Each row is a point. To make a cloud, some directions were put in groups of two or more. Within a group, all points are equally far from the middle, so they leave a hole (a ring in 2 directions, a hollow ball in 3). The other directions are filled evenly. Then the cloud was stretched, turned, moved and blurred a little. Count the holes, and give their numbers of directions, smallest first.

Cloud:
-0.71 0.18 -0.18
-0.21 -0.33 0.53
0.20 -0.29 -0.24
-0.24 -0.52 0.07
-0.27 0.35 -0.52
-0.76 -0.33 -0.28
-0.29 0.50 -0.10
-0.45 0.46 -0.01
-0.59 -0.50 -0.17
-0.46 -0.09 0.53
-0.06 0.22 -0.61
-0.41 0.48 0.00
-0.69 -0.31 -0.11
0.12 0.21 -0.38
-0.07 -0.42 0.36
-0.53 -0.23 0.25
0.15 -0.31 -0.53
0.29 -0.16 -0.07
-0.76 0.10 -0.36
0.40 0.30 0.25
-0.71 -0.26 -0.13
-0.09 0.66 0.33
Holes: 1 (2)

Cloud, 32 rows:
0.31 0.05 0.53 0.09
-0.32 -0.30 -0.02 -0.74
-0.36 0.29 -0.42 0.36
-0.41 -0.61 0.10 -0.18
-0.25 0.31 0.21 -0.52
0.04 -0.13 0.73 0.01
0.43 -0.40 -0.20 0.12
0.65 0.20 0.02 -0.42
-0.40 -0.63 0.05 -0.08
-0.19 0.60 -0.25 -0.15
0.10 -0.33 -0.75 -0.06
-0.54 -0.25 -0.44 0.15
-0.45 -0.34 -0.52 -0.59
-0.38 -0.58 -0.18 -0.34
-0.23 0.45 -0.22 -0.66
-0.53 -0.51 0.45 -0.03
-0.56 0.42 -0.15 -0.20
0.67 0.14 -0.07 -0.18
-0.55 -0.42 0.16 -0.33
-0.10 0.20 0.78 0.12
-0.01 0.19 0.64 -0.08
-0.45 0.09 0.25 -0.47
-0.18 0.23 0.13 -0.68
0.43 0.38 0.01 0.07
-0.11 0.60 -0.21 -0.11
-0.36 -0.09 -0.71 -0.04
0.44 -0.57 -0.06 -0.20
-0.25 0.06 -0.05 -0.87
0.38 0.13 0.33 -0.36
-0.11 0.49 -0.17 -0.67
-0.57 0.02 -0.08 -0.56
-0.73 0.17 -0.04 -0.18
Holes: 1 (3)

Cloud, 54 rows:
-0.15 -0.58 -0.11 0.37 -0.26 -0.34
-0.05 0.57 0.78 -0.30 -0.27 0.33
0.42 -0.54 -0.16 0.26 -0.11 0.47
0.43 0.08 0.42 0.78 0.03 -0.12
0.44 -0.44 0.38 0.49 0.12 -0.02
-0.35 0.26 0.84 -0.24 0.32 -0.39
0.48 0.09 -0.11 0.41 0.48 0.67
-0.32 0.30 0.10 -0.88 0.14 -0.12
-0.40 -0.14 0.09 -0.32 0.09 0.27
0.25 -0.20 -0.26 0.62 0.29 0.18
-0.39 0.16 -0.19 0.78 0.38 -0.50
0.59 0.02 0.64 0.39 0.23 -0.36
-0.49 0.15 -0.36 -0.32 0.17 0.57
-0.08 0.39 0.13 0.82 -0.21 0.49
0.29 0.23 -0.26 0.41 -0.41 0.04
0.20 -0.36 0.02 0.94 0.33 0.01
-0.16 -0.22 -0.08 0.33 -0.05 -1.04
-0.47 0.02 0.21 -0.10 -0.16 0.24
-0.13 0.30 -0.56 -0.01 0.62 0.40
0.17 0.10 0.63 -0.38 -0.52 0.37
0.00 -0.12 0.00 -0.26 -0.25 -0.65
-0.02 0.73 0.31 0.23 0.11 0.16
0.37 0.02 -0.48 0.11 -0.33 0.20
0.48 0.06 -0.06 0.39 0.08 0.24
0.15 -0.38 -0.59 0.30 -0.38 0.17
-0.12 0.40 0.07 0.61 0.26 -0.12
-0.73 -0.12 -0.09 0.06 0.14 0.20
-0.42 0.22 -0.09 0.42 0.06 0.53
-0.53 0.29 -0.29 0.10 0.77 -0.25
-0.15 0.01 0.13 -0.42 -0.51 -0.55
0.23 0.86 0.06 -0.28 0.19 0.49
0.63 -0.05 0.24 -0.23 -0.10 0.06
-0.19 0.57 0.24 0.25 0.27 0.11
-0.07 -0.61 -0.19 0.13 -0.54 0.38
-0.42 0.65 0.36 -0.18 0.23 -0.25
-0.28 0.08 -0.14 0.87 0.34 0.04
-0.46 0.67 -0.25 0.03 0.13 -0.25
-0.03 0.14 -0.56 0.46 0.17 0.27
-0.16 0.18 -0.51 0.36 -0.16 -0.74
0.35 0.36 -0.27 -0.27 0.55 -0.47
0.20 -0.16 0.30 -0.63 0.45 -0.61
0.76 0.75 0.04 -0.15 -0.11 0.38
0.34 -0.50 -0.02 -0.14 -0.14 0.46
-0.37 0.45 0.44 0.52 -0.09 0.20
-0.36 0.65 -0.39 -0.16 0.29 -0.10
0.03 0.23 -0.44 0.53 -0.36 -0.11
0.39 -0.30 0.38 0.79 0.25 -0.13
-0.26 -0.26 0.46 0.20 -0.64 -0.25
-0.21 0.00 -0.68 0.58 0.24 0.07
-0.19 0.11 -0.36 0.39 0.35 -0.88
0.12 0.33 -0.34 0.65 -0.57 0.20
-0.17 -0.30 0.39 0.13 -0.52 0.63
-0.02 0.77 -0.25 -0.31 0.18 0.34
-0.40 -0.36 -0.23 -0.46 0.60 0.56
Holes: 1 (2)

Cloud:
-0.22 0.00 0.04 0.37 -0.77 0.16
-0.31 -0.57 -0.44 -0.23 0.17 0.48
-0.78 0.37 0.51 0.17 0.15 -0.02
-0.23 -0.79 -0.51 0.09 -0.06 0.35
-0.54 -0.10 -0.40 -0.37 -0.26 -0.10
-0.30 -0.15 -0.44 0.28 0.28 -0.24
-0.17 0.34 0.55 -0.16 0.01 0.05
-0.25 -0.02 0.06 -0.64 -0.20 -0.20
-0.21 0.53 -0.57 -0.21 -0.52 -0.28
-0.68 0.48 -0.06 0.37 -0.01 -0.54
-0.25 0.27 0.06 0.25 -0.47 0.53
-0.09 0.61 -0.07 0.47 -0.37 -0.51
-0.18 -0.19 -0.55 0.05 -0.26 -0.24
-0.49 0.19 0.27 -0.21 -0.66 0.21
0.13 0.10 0.36 -0.28 -0.32 0.23
0.19 0.12 0.64 0.09 -0.36 -0.17
-0.32 0.33 -0.05 0.41 -0.54 -0.44
-0.09 -0.06 -0.16 -0.45 -0.34 -0.63
-0.25 0.27 -0.15 -0.36 -0.42 -0.59
-0.41 -0.16 0.50 0.45 -0.63 -0.44
-0.57 0.46 0.19 -0.26 0.17 -0.24
0.24 -0.51 0.11 0.17 -0.32 -0.42
-0.39 0.58 -0.49 0.40 -0.24 -0.22
-0.64 0.26 0.68 0.20 0.01 -0.16
-0.75 -0.13 0.16 0.14 -0.80 -0.10
-0.01 0.54 0.28 -0.09 -0.99 -0.82
-0.24 0.25 -0.04 0.44 -0.60 0.25
-0.84 0.24 -0.18 -0.06 -0.48 0.10
0.14 0.15 -0.19 0.16 -0.66 -0.61
-0.57 -0.27 0.76 -0.02 0.16 -0.06
0.02 0.02 -0.34 -0.39 0.14 -0.06
-0.79 -0.50 0.07 0.00 0.77 -0.31
-0.29 0.13 -0.55 0.33 -0.69 -0.01
-0.89 0.28 0.04 -0.07 -0.02 0.40
0.20 0.62 0.44 0.24 0.18 0.00
-0.77 -0.24 0.32 0.22 0.20 0.58
0.28 0.53 0.57 0.30 -0.02 -0.26
0.06 -0.10 0.63 -0.05 -0.15 -0.04
-0.54 0.10 0.46 0.55 -0.03 0.12
-0.73 0.40 0.18 -0.14 0.32 -0.16
-0.58 0.65 -0.41 0.20 -0.41 -0.13
-0.21 0.75 0.06 -0.08 -0.90 0.20
-0.23 0.69 -0.27 0.00 -0.90 -0.26
-0.07 -0.44 -0.16 0.16 0.12 -0.47
0.01 0.03 -0.19 0.44 -0.41 -0.07
-0.80 -0.07 -0.17 -0.24 -0.15 -0.10
-0.09 -0.29 0.23 0.02 0.48 0.06
-0.17 0.30 -0.27 -0.29 0.44 0.48
Holes: 1 (3)
